Rows are points. The last column is the point's height on a tilted bowl or saddle (a function of degree 2), plus a little noise. Along how many of its main directions does it bend up, bend down or stay straight?
In the rows, 128 means zero.

Points (10 x 3):
[[ 64 170  81]
 [118 143 112]
 [118 112 128]
 [130 157 102]
 [182 191  58]
 [111 201  61]
 [166 140 103]
 [ 66 137 108]
 [124 127 121]
 [156  98 123]]
Directions: 0 up, 2 down, 0 straight

Points (15 x 4):
[[230 160 165 113]
 [111 164 152  95]
 [ 97  83  96  59]
 [127 140 146 107]
 [139  65 113  72]
 [126  58  97  40]
 [ 99 130 166 120]
 [164 109 176 105]
 [164 127 157 107]
 [ 63 158 143 117]
 [129  92 139 111]
 [174  73 132 100]
 [169 113 120 113]
 [162 180 101 149]
 [194 101 125 119]]
Directions: 1 up, 1 down, 1 straight

Points (24 x 5):
[[ 91 118 171 170 154]
 [172  50  73  69 163]
 [198 129 135  78 177]
 [106 136  84 160 156]
 [175  95 128 170 147]
 [116 133 145 136 147]
 [181 125 131 133 157]
 [102 102 202 191 162]
 [165 147 121  78 161]
 [115 145 141 137 148]
 [176 111 113 149 151]
 [174 123 154 132 158]
 [191 134  75  43 172]
 [135 106 118 121 144]
 [124 182 140  97 169]
 [179 166 108 118 172]
 [157  99 124 168 143]
 [146  36 152 119 169]
 [167 165 196 167 180]
 [160 118 161 125 156]
 [120 132 193 136 170]
 [ 91  96  82 121 162]
 [ 92 143  98 142 155]
 [172 210 180 135 212]]
Directions: 3 up, 0 down, 1 straight

Points:
[[180 113 148  62 190]
 [178  68 153 138 175]
 [144 122 152 152 127]
 [182  64 128 159 164]
 [207 154 189 141 182]
 [114 142 122 154 123]
 [149 159  56 109 182]
 [138  92 144 121 148]
 [170 120 223 172 181]
 [ 45 123  93  85 181]
 [132  96 192 161 155]
 [ 88 129 128 168 134]
 [112 126 114 178 130]
 [150 170  80 121 156]
 [116 101  86 135 153]
 [149 150 138 129 126]
 [178  86  47 170 171]
 [150 135 123 101 139]
 [147 107 145 106 146]
 [ 94  76 125  78 184]
 [140  79 150 126 157]
 [114 166 132 180 127]
 [ 63  49 111 141 216]
 [114 135 144  52 142]
 [114 127 130  93 133]
 [114 139 199 151 133]]
Directions: 3 up, 0 down, 1 straight

Points (48 x 7):
[[ 68 158 121  75  71  98 108]
 [143 157 141 137 166  61 137]
 [ 89  70  87  70 109 105 108]
 [159 109 189  92 164 130 145]
 [132  80  91 151  72 168 141]
 [101  83 135 123 112 132 119]
 [ 79  97 122 120 180 123 136]
 [108 111  44 176 191 125 230]
 [ 97 106 115 177  93  97 146]
 [140 133 143 125 165 154 144]
 [244 147 146  83 102 129 164]
 [ 99 161 160 128 174 185 180]
 [ 82 129 118 241 147 139 244]
 [ 56  81 119 118 129 118 117]
 [ 93 120 108 129 147  72 130]
 [157 157 145 179  57 161 146]
 [157 125 113 169 178 120 167]
 [170 166 108 143 134  84 146]
 [130  73 122 188  88 136 162]
 [129 161  99 128 140 125 148]
 [127 205 128  82 143  64 140]
 [ 28  84  61 210 138 127 243]
 [151  87  69 131  97 178 148]
 [ 82 137  75 133 172  43 156]
 [ 98 170 141 175 184 188 220]
 [115 140  95  50 125 131 130]
 [115 128  64 111 150 133 156]
 [148 152 173 129 162 114 145]
 [132  61 185 138 189 152 155]
 [108 136 113 132 141 175 152]
 [145  97 114  83  82  67 127]
 [119  92 142 127 135 147 129]
 [ 86 141 143 143  94  92 122]
 [168 233 133  87 135 115 161]
 [124 107  83 101 120 175 132]
 [157 141 137 158 143  94 145]
 [104 137 102 155 206 123 182]
 [161 100  99 121  95 177 133]
 [162  75 129 131 139 215 141]
 [138 171 174 145  82 129 139]
 [126 183 144  50 144 166 160]
 [150 133 123  88 141 120 128]
 [105 123  89 114 110 110 127]
 [140 105  97  79  27 139 118]
 [132 145 136 125 150 136 139]
 [124 132 130 111 155 106 128]
 [ 87  83 137 122 206 140 144]
 [103 131  91  41  95 133 121]]
Directions: 3 up, 0 down, 3 straight

Points:
[[137 125 128  76 110 143 121]
 [113  81 137 136 186 173 152]
 [145 185 225 110 194 161  82]
 [120 138 185  10 146 157 124]
 [116 163 169  72 101 120 146]
 [135 114  99 116 156 114 112]
 [186  92  19 109 152 125  61]
 [ 53 118 114 119 131 182 148]
 [118 117 136 177 173 153 148]
 [133 132 115 107 155 129 122]
 [165  93 167 151 129 130  64]
 [101 165 150 114 108  90 123]
 [115  54 140  63 118  64  20]
 [161  91 103  89  55 103 134]
 [ 84 110 170 109 152 121 141]
 [137 121 100 131 129 179 107]
 [127 148 126 168 100 138  96]
 [115 176  91 145 128 103 101]
 [ 82 109 164 190 101 176  97]
 [ 87 111 156 122  92 115 127]
 [188 113  76  94  46  88 159]
 [147  96 172 115 141 159  77]
 [186 146 109 168 175 103 102]
 [139 134 118  58 153 249  93]
 [147 134 134 152 144 123 111]
 [191  67  62 140 185 147  57]
 [111 176  81 130  96  63  76]
 [155  81 109  86 104 152  85]
 [146 154 138 178  97 116  94]
 [106  87  74  63 133 134  70]
 [ 97 215 148 120 100 126  85]
 [146 206 190 133 143 105 107]
 [174 101 104 146 105 124  91]
 [108 155  53 102 115 124  85]
 [ 59 121 105 153 168 101 149]
 [134 150  57 166 179 120 144]
 [134  90 120 142 108 106 107]
 [104 143 105 213 135 115 119]
 [120 169 152 117 125 112 126]
 [ 71 114 112 161 152 175 172]
 [105 142  80 171 192 116 177]
 [109 105 169 208 124  63 127]
 [160 150 185 142 125  97 110]
 [ 72 119 143 135 103 168 125]
 [101 119 198 142 118 129 122]
 [123 150 128 150 175 162 140]
 [177 119 158 111 120 129  87]
 [162  89 105 100 159  89  61]]
Directions: 1 up, 2 down, 3 straight

Points (61 x 9):
[[116 146 130 113 152 160  94 113 138]
 [138  80 147  98 127  75 125 104 107]
 [158 103 193  69 195  68 180 122  77]
 [102 144 157 157 110 107 137 193 117]
 [ 65  64  92 167 105 174 103 174  78]
 [132 149  97 119 131  79 141 190 126]
 [200 118 162 104 128 153  82 169 111]
 [117 148 145 112 106 126 124 153 146]
 [136 140 110 146 130  77 145  85  94]
 [157 171 127 173 190 107  80 102  89]
 [167 157  56 193 229 168 156 111  80]
 [ 30 130 101 148 146  95 104 149 110]
 [ 62  86  68 183 125 151 187 127  37]
 [117 157 167 105 116 149  88 135 144]
 [126 113 117 132  37 141 105 101 142]
 [ 95 165 107 134 127 157 118  48 100]
 [129  97 111 141 121  65 135 137 103]
 [176 162 115 170 110 200 173 186 105]
 [ 88 116 144 112 172 152  91 143 134]
 [131  88 132 123  81 134 112 139 132]
 [236 147 138  77 108 106  80 160  88]
 [ 91 155 161 106  89 179 144 153 114]
 [151  99  83 115  79 145 103  85 129]
 [ 71 122 125 109 159 145 173 202 103]
 [153 186 168 170 118 200  92 102  89]
 [164 158 152 158 161 149 114 178 130]
 [173 219 163 125 147  58 178 120  40]
 [146 156 142 117 215  73 137  66  74]
 [113  35 156  96  99  85  99  67  81]
 [ 72 154 161 167 150 142 139 122 103]
 [ 32 149 141 196 144  69 114 132  65]
 [156  81 112 148 102  82 115 129 100]
 [196 134 156  95 130  98 110 135 111]
 [170 142 127 160  78 152 118 163 137]
 [147 148  87  99 161 130  87 147 151]
 [101 161 124 130 148 116 165 137 124]
 [120  67 144 108 221 200 127  93  40]
 [148 195  69 105 102  95  86  74  97]
 [145 104  72 142 123 114  49 122 131]
 [ 81  90 134 134 123 107 147 102 110]
 [133 137 101 143  91 161 168 135 113]
 [165 133  67  91  59 183 121  95 113]
 [141 126 131 120 128 158  93 157 147]
 [ 64 173  85 100  93 128 165 145 100]
 [126 120 157 129 168  63 172 133  97]
 [144 210 152 172 127 162 106 157 113]
 [163 168  79 150 199 137 143  65  73]
 [110 168 111 133 128 134 157 191 123]
 [134  90 134  85 148  69 143 128 118]
 [131 235 118  94 109 175 142 153  82]
 [ 94 122 145 153 142  91  86  87 114]
 [194 223 113  57 122 143 152 101  49]
 [127  95 121  84 199 105 109 120 135]
 [201 109 158 136  82 169  81 101 101]
 [136 149  81 159 107 111  94 178 138]
 [103 123 138 102 200 136 146 165 135]
 [102 108  92 124 144 113  98 124 142]
 [153  77 111 143  82 117  92  78 108]
 [134  85 105 122  74  95  86 153 128]
 [222 190 205 120 137  98 144 127  40]
 [127 210 109 160 186 175 143  80  59]]
Directions: 0 up, 6 down, 2 straight

Points (64 x 9):
[[118  95  48 109 101 101 125 137 135]
 [147  75 134 139 171 120  99 124 123]
 [113 143 124 145 186  91 118 143 101]
 [ 42 166 168 131 156 186  93 169  35]
 [173 129 134  87 157 180 160 143 125]
 [136 105 155 128 163 160 102 142 109]
 [162 155  81 156 178 103 140 175  93]
 [ 79 118 134  79  73  80 118 109 139]
 [ 96 125 101 109  93  98 141 111 133]
 [176  85 130 195 145  92  89 147  81]
 [136 130 182 173 111 204 143  82  60]
 [176  53 153  98 146 192 185 178 103]
 [165 162  92 132 131 141  78 122 142]
 [129 143 106 175  89 112 110 183 130]
 [129 141 113 168 158 167 121 194  75]
 [178  94 159 120 213  90  86 105 107]
 [104  95  90 108 142 101 155  90 124]
 [140 102 134  67 139 144  94 134 124]
 [153  70 113 100 107 146 166 192 105]
 [174 148 102 184 146 122 163 106 122]
 [130 138  91 176 103 124 170 147 132]
 [ 91 123  67 171 149 113  77  63 113]
 [129 141 127  71 114 148 113 103 115]
 [ 62 111  96  10 164  73 112  97 101]
 [155  86 106 131 151 150 111 145 127]
 [168 126  98 196 152 133  96 189  70]
 [107 167 141 105 172 166 172 178  74]
 [ 99 107 116 106  83 128 133 124 129]
 [ 97 147 112 133  61  79 164 121 157]
 [153  76 154 170 158 159 124 150 107]
 [134 140 163 115 118 100 111  83 100]
 [170  91  58 165  59 143  67 159  94]
 [ 76  62 122  77 124 179 160 212 120]
 [118 163 129 114  52 151 127 168 110]
 [150 165 138 164 146 114 146 160  94]
 [173 157  73 106  71  88 109 124 168]
 [106 142 110 123 133 127 168 154 119]
 [ 36 146  29  38  76 161 115 142  34]
 [174 121 120 169 169 139 141 165  97]
 [164 120  75 112  80  98 150 208 124]
 [103 105  91  84 124 155 143  82 116]
 [209 117 115 117  88 125 188 163 123]
 [162 142  67 127 204  80 144 162  98]
 [144 126 144 127  62 136  58 137 125]
 [105  93 143  76 154  93 150 171 107]
 [ 69 129 191 117 103 100 174  95  69]
 [ 98 128 140 162 152  70 136 137 102]
 [118 173 109  74 126  95 121 179 141]
 [ 91  78 111 138 119  55  39 137 203]
 [117  87 207  85  63 116 195  77  53]
 [ 84 203 122 150 184 164  64 134  70]
 [188  67 137 149  86 118 139  78  93]
 [112 143 127 170 106 108 140 111 112]
 [ 57 134 157  71 242  90 197 131  32]
 [102 100 117 182 128 152 156 150 143]
 [ 89 175  99 163 119 153 178 162  95]
 [116 127 133 206 151 145 177 186 103]
 [152 134 196 100 121 112 123 143  90]
 [ 36 149 128 113 130 116 176 103  82]
 [129 115  73 171 134 146 151 155 127]
 [123 185 145 158 144 147 123 113  78]
 [138  48 131  87 147  34 114 138  93]
 [ 49 101 155 117 142 108 172 114 115]
 [167 110 143  66  96 143 141 145 101]]
Directions: 3 up, 5 down, 0 straight

Points (68 x 9):
[[ 88 127 129 136 113 120 180 135 125]
 [204 162 166 246 120 193  86 132  60]
 [151 101 100 142  84 166 164 126 107]
 [ 77 101 171 104 136 157 114 152 113]
 [ 77 135  76 112 108 175 163 146  91]
 [226 117 124  91 105 114 139 156  78]
 [ 93 148 115 163 130  73 156  48 105]
 [105 119 139 169 226 143  73 120 109]
 [112 142 122  92 113 128 165 164 105]
 [119  91  96 165 157  32 121 184  73]
 [111 130 151 191  88 109  89  94  99]
 [158 110 179 125 103  88 148 119 110]
 [124 155 168  57 117  61 178  75  81]
 [128  90  83 126 190  93 123 191  88]
 [135  93  72 192 117 168 128 148 106]
 [134  86 170 123 106 129  92 148 115]
 [115  77  68 107 145  83 141 140 109]
 [117 132 146  75 176 158 152 113 109]
 [123 144 176 161 111 111 126 160 109]
 [118 138 155 124 127 161 181  60 105]
 [ 79 152  85 138 230 125 153  59  81]
 [133  95 116 135 194 162 162 132 121]
 [132 124 149 126 153  68 166 193  94]
 [120  93 126 144  70 146 112  81 111]
 [128  85 108 105 107  92 147 135 119]
 [ 69  63 101 188 163  91 106 167  97]
 [ 78 122 108 107 155 107 168  98 123]
 [102 144 154 195 137 109 130 156 109]
 [170 180 116 190 103 107 137  86  78]
 [134 176 185 117  81 165 159 112  80]
 [ 58 201 187 167 220 111 169 154  54]
 [129  89 162  59 101 192  62  53  76]
 [115 115 195 158 119 152 100  98 116]
 [174 157 199 133 112 111 131 103  95]
 [118 167 102 177  99 162 144 155  90]
 [145 201  83 164 146 101 177 163  64]
 [ 78 139  78 141 119 175  87 163  90]
 [119 139 127 124 191 118 188  81 110]
 [110 182 120  79  46  55 107 128  58]
 [132 128 110 141 121  94 121 121 122]
 [119 140 168  60 115 160 140  77  93]
 [138  95 198 122  88 190 166 175  86]
 [150 190 103 119  99 155 126 180  75]
 [133 157 141 103  96  94 140  93 109]
 [211 175 161 124  78 146 159 116  65]
 [117 184  81 156  86  81 122 114  80]
 [160 127 152  70  91 110 105  97 102]
 [146 110 149 122  98 116 130 158 114]
 [123 149  96  84 167 138 179 128 100]
 [128 117 153 123 172 140  39 147 120]
 [151 180 130 136 155 159 111 172 104]
 [151 125 148 106 107 168 139 115 116]
 [150  81 136 183  86 131 169 146 110]
 [112 148  81  96 156 120  91 247  44]
 [122 157 141 152 168 162 126 114 123]
 [ 94  90 187 131 133  79 169 126 125]
 [124 199 130 183 101 101 178 104  74]
 [153 135 162  90  75  69  59  78  81]
 [ 91 100 117  75 141 120 144  41 106]
 [128 136  62  91 112 151  34 148  87]
 [127 165 111 134 107 154 125 170 100]
 [119  22 107  74 116 164 230  89  74]
 [ 99 134  81 108  59 140 160  74  87]
 [ 66 183 127  86 147 131 126 154  91]
 [151 123 108 140  67 165 125  98 102]
 [103 103 148  85 119 122 161 100 122]
 [167 166 138 128 104 154 189 105  89]
 [203 108 140  56 116 138 151 117  87]]
Directions: 0 up, 7 down, 1 straight

Points (67 x 9):
[[148 125 165 128 110  96 137 124 115]
 [ 96 116 138  95  90 197 113 153 123]
 [ 21  72 127  80  82 147 137 116  70]
 [130 188 165 101 137 156 136  93 109]
 [ 82 106 192 136 136 174 121 160 118]
 [ 93 115 133 183 145 129 140 183 114]
 [ 90 134 127 100  89 150 117 171 120]
 [ 72 119  87 139 167 120 163 123  88]
 [139 100  98 118  96 110 157 158 117]
 [204  76 158 109 123 143 115 183 124]
 [118 198 179 191 124 115 154 115 108]
 [ 75 132 138 127  82 109 156 121  95]
 [102 138  77  89 101 119  99  95  82]
 [ 79  97 122  79  64 123 174 118  97]
 [140  75 100 112  52 200 111 179 113]
 [ 57 157  77 212 105 148 134 126  62]
 [213  98 187  99  80 184 142 121 146]
 [103 139 107 143 115  97 120 158 105]
 [131  91 126 191  93 151 152 143 115]
 [166 143 191 155 130 142 136 113 135]
 [ 88  80 120  77 166 103 142 216  90]
 [154  97 150  81 162  94 120 180 105]
 [166  92 100 107 152 196 122 216 134]
 [115 118 156 210  71 132  87 140 106]
 [132 133 121 135 182 158 182  76 111]
 [ 78  63 118 162 112  39 151 176  56]
 [143  96 188  91  65 123  65 135 103]
 [125 130 150 154 118  53 123 107  79]
 [122 121 128 134 145 124 104 125 114]
 [112 152 141 170  42 175 122 149 128]
 [118 164  94 143 141 139 133  89  94]
 [ 85 150 165 122  98 133 128  90  96]
 [ 38 149  76 118 109 154 110  28  11]
 [115 198  65 152 133 120 115  36  26]
 [ 96  81  80 203 145  85 143 131  77]
 [104 132 132 105 105 104 106 141 106]
 [134  69 120 166 147 208  34 122  91]
 [136  89  90 164 130 110 114 107  99]
 [171 177 150  64 113 157 190 137 138]
 [115 149 150 114 113 156 122 152 132]
 [113 123  70 135 157 143  93  98  94]
 [117 125  70 125  97 100 176 134  97]
 [167 140 180  63  72 174  90 107 124]
 [173  12 152 174 181 139 137 150  92]
 [115  55 150 149 132  82  48 104  62]
 [ 98 175 149 153 123 202 146  48  75]
 [116  98 107 123 108  83 155 145 101]
 [162 103 220 167  86 135 117 147 124]
 [117  89 150  87 119 104 108 161 106]
 [160 123 166 179 126 140 152 128 138]
 [ 57  72 139  70  67 169 105 105  89]
 [111 159 161 110 120  83  82 127  87]
 [126 126 169 167 138 138 135  97 114]
 [ 86 158 113 126  63 139 116 140 106]
 [ 91 100 163 118  97 131  82 102  97]
 [ 88 150  75 121 134 135 196 105  81]
 [181 159 160  91 124 168  94  89 116]
 [140 118 153 191 162 135 103 107 112]
 [ 72 201  81 159 176 178 154 114  71]
 [144 124 111 146 101 168  76 154 128]
 [139 159 120  68 132 137 163  97 108]
 [ 87  72 195 192 117 138 145 120  88]
 [140 135  87 130 140 197 183 110 121]
 [183 105 141 119 128 105  97 102 104]
 [ 91 164 119  57 116 146  74 157 105]
 [195 185 140  16  99  47 181  98  48]
 [134 107 156 117  59  90 179 113 112]]
Directions: 0 up, 5 down, 3 straight
